Each row of a before or after table is a point. The points were changed in one or more steps. Then noise was added and the rows were shuffled. The steps act on columns, c1 being the first. Write out the steps. A step turns or swaps two columns, mirrors them in a line or flattens them onto one, adds a multiple of one to another, or multiplies or shifts one. Angles are multiples of 10 degrees, from the lower column toward the higher: turns from -170 to 170, lines from 10 to 170 but not 90. Use the fewest steps. Two steps may share a column if one is a turn and the other turns, adds or multiplies; they go together, in the order done. Otherwise the lowest column goes first.
In the rows, zero is written as 128.

Before:
[[133  83 149]
 [177  95 159]
 [129 143 124]
 [113 141  93]
 [128 125 135]
 [121  93  74]
 [141 154 158]
 [117 140 144]
 [ 92 109 100]
 [146  57 152]
 [138 146  92]]
After, 11 rows:
[[154 140  59]
 [128 113 127]
 [ 61 116 191]
 [223 188  89]
 [168 210 120]
 [ 98  88 182]
 [106 134  96]
 [128 138 115]
 [110 102 238]
 [146  76 176]
 [138 186 114]]
Steps: multiply c1 by 2; multiply c3 by 2; turn c2 and c3 by -150 degrees

Before, 12 rows:
[[131 111 207  96 147  96]
 [117  59 138  84 191  53]
 [138 130 162  86 193  70]
 [141 129 165 158 128  84]
 [162 103 108 124  95 151]
 [182 121 199 157 157  87]
 [117  93 118 188 125 196]
 [138  62  78 166 147 180]
 [147 152 213 111 142  93]
 [173  98 157 138 146 173]
 [135  74 143 177  80 203]
 [109 142 133 121 225  71]]
After, 12 rows:
[[184 121 208 158 138 124]
 [174 101 145 139 135 168]
 [143 129 170 157 128 111]
 [141  63  65 164 135 144]
 [115  59 153  86 154  85]
 [160 107 101 127 115 135]
 [106 143 144 120 168  93]
 [138 129 176  89 156 102]
 [130 108 213  93 136 134]
 [115  91 102 190 126 173]
 [135  75 124 178 106 184]
 [147 151 216 113 135 132]]
Steps: multiply c6 by 0.7; turn c3 and c6 by 20 degrees; multiply c5 by 0.4

Before (11 x 9):
[[106 120 139 149 182  69  80 108 134]
 [135 189  63  75 106 160 111  26 113]
 [ 52  96 161  77 114  74 130 158 180]
 [142 108 130  97 118 107 140 120 120]
 [117 113  67 192 133  72  58 126 173]
 [ 95 147 151 127  64  56  95 119 104]
 [149 141 131 125 102 183  59 101  65]
 [160 129 105 154 122 185 186 137 101]
 [103 111 100 152 170 184 162  61 109]
 [154 209  85 185 128 145 122 144 109]
 [125 165  37  88  71 124 104 153  60]]
After, 11 rows:
[[ 83 154 127 191 103  97 107  67 118]
 [197 160 154  88 103  98 103  38 124]
 [157 100 138 152 154 159 151 107 158]
 [155 153 120 125  66  54 105 151  97]
 [142 173  28  75 133 137  92  65 136]
 [146 177 144 183 136 138  85  85 154]
 [ 74 110 159  77  96  88 144 160  52]
 [122 147 109 151 120 120 111 137 106]
 [190 171 101 124 145 149  95 129 150]
 [148 102  60 153 174 183 153 102 105]
 [135 110 122  97 116 109 142 131 143]]
Steps: turn c1 and c9 by 90 degrees; flatten c2 and c7 onto the line at 140 degrees; swap c3 and c8; flatten c5 and c6 onto the line at 50 degrees

Before:
[[140 123 152 117 114 131 148 119 141 182 165 135]
 [120 139 120 121 124 150 150 146 185 147 119 118]
 [105 110 158 111 137 124 106 167 135 146 125 105]
 [115 101 134 118 157 170 124  94 154  95 132 154]
 [159 106 185  92 111 112 111 133 146 136 161 114]
 [ 98 129 157 176  99 127 123 137 103 120 168 146]
 [146 110 156 162 117 121  91 137 150 147 114 125]
 [156 125 190 158 148 114 107 158 133 125 143 123]
 [120  95  85 144 113 136 128 140 134 117 107 148]
 [122 139 170 124 108  91 125 125 123 117 122 176]]
After:
[[114 113 142 103 153 170 123  94 153 105 131 144]
 [ 98 129 163 248  95 128 123 138 102 122 169 133]
 [106 108 149  86 123 125 105 166 135 141 126 106]
 [121 146 117 111 139 152 150 147 184 142 120 123]
 [156 121 186 203 134 113 106 158 133 126 143 110]
 [159 102 176  38 100 110 110 134 147 134 161 106]
 [140 124 153 101 128 131 148 118 141 166 165 126]
 [120  98  96 169 113 137 128 139 135 120 107 151]
 [122 129 185 118 106  91 125 125 122 121 123 152]
 [145 107 154 213  91 122  90 135 149 142 114 120]]
Steps: add 0.3 times c6 to c2; turn c3 and c12 by -20 degrees; multiply c12 by 0.7; multiply c4 by 2.5; add 0.7 times c7 to c5; multiply c10 by 0.7

Before:
[[103 111 154 148 122 132 142 109 142 115  73 170 113 143 171  98  65 146
  112 127]
 [186 162 173 115 100 138 125 140 162 117 144 168  93 130 128  62 107 109
  141  83]
 [147 181 154 128 168 173 130 159 131 186 131 139  98 172 108 190 157  96
  174 140]
 [161 147 177 151 111 104  93 135 181 132 126 119 157 173 141  78 210 155
  130 118]
 [151 137 145 188 173 107 138 102 164 169 169 159 109 152 115 132 249 151
  198 212]
 [ 98 140 142 123 146  88 142 168  82  65 194 170 168 113 167  96  94 149
  135 133]
 [151  66 146 106 154  86 108 117 109  45  95  90 125 151 159 157 101 162
  127 102]
 [212 130 164  70 135 142  33 100  86 146 206 161 101 105 151 121  52 171
  101  84]
 [122 130 142 173  75  80  71 115 230 117 147 207 111 137  54 125 143 146
  126 118]]
After (9 x 20):
[[121 131 111 176  77  81  70 102 225 115 146 208  96 138  54 124 122 146
  126 131]
 [157 133  64 192 170 105 140  77 159 171 167 161 106 122 112 130  46 150
  199  36]
 [175 148  63 150 110 105  94 142 186 130 125 118 148 173 140  79  98 157
  128 123]
 [ 95 109 142 147 126 129 145  90 139 116  72 170 109 143 172 101 192 147
  112 125]
 [ 91 145 133 123 145  88 140 209  89  64 194 168 175 114 167  97 162 149
  134 129]
 [157  68 129 104 154  86 105 106 108  43  95  92 129 158 158 159 159 164
  129 146]
 [236 127 141  71 134 141  32  71  82 143 207 161 109 122 147 120 212 172
  102 180]
 [203 164 117 115 101 134 125 149 156 117 146 166  88 146 127  63 173 109
  141 168]
 [153 180 100 126 172 175 130 190 127 185 133 138  99 166 108 186 122  96
  175 100]]
Steps: multiply c1 by 1.3; turn c3 and c17 by 140 degrees; multiply c3 by 0.7; multiply c8 by 2; turn c9 and c13 by -10 degrees; mirror c14 and c20 in the line at 170 degrees
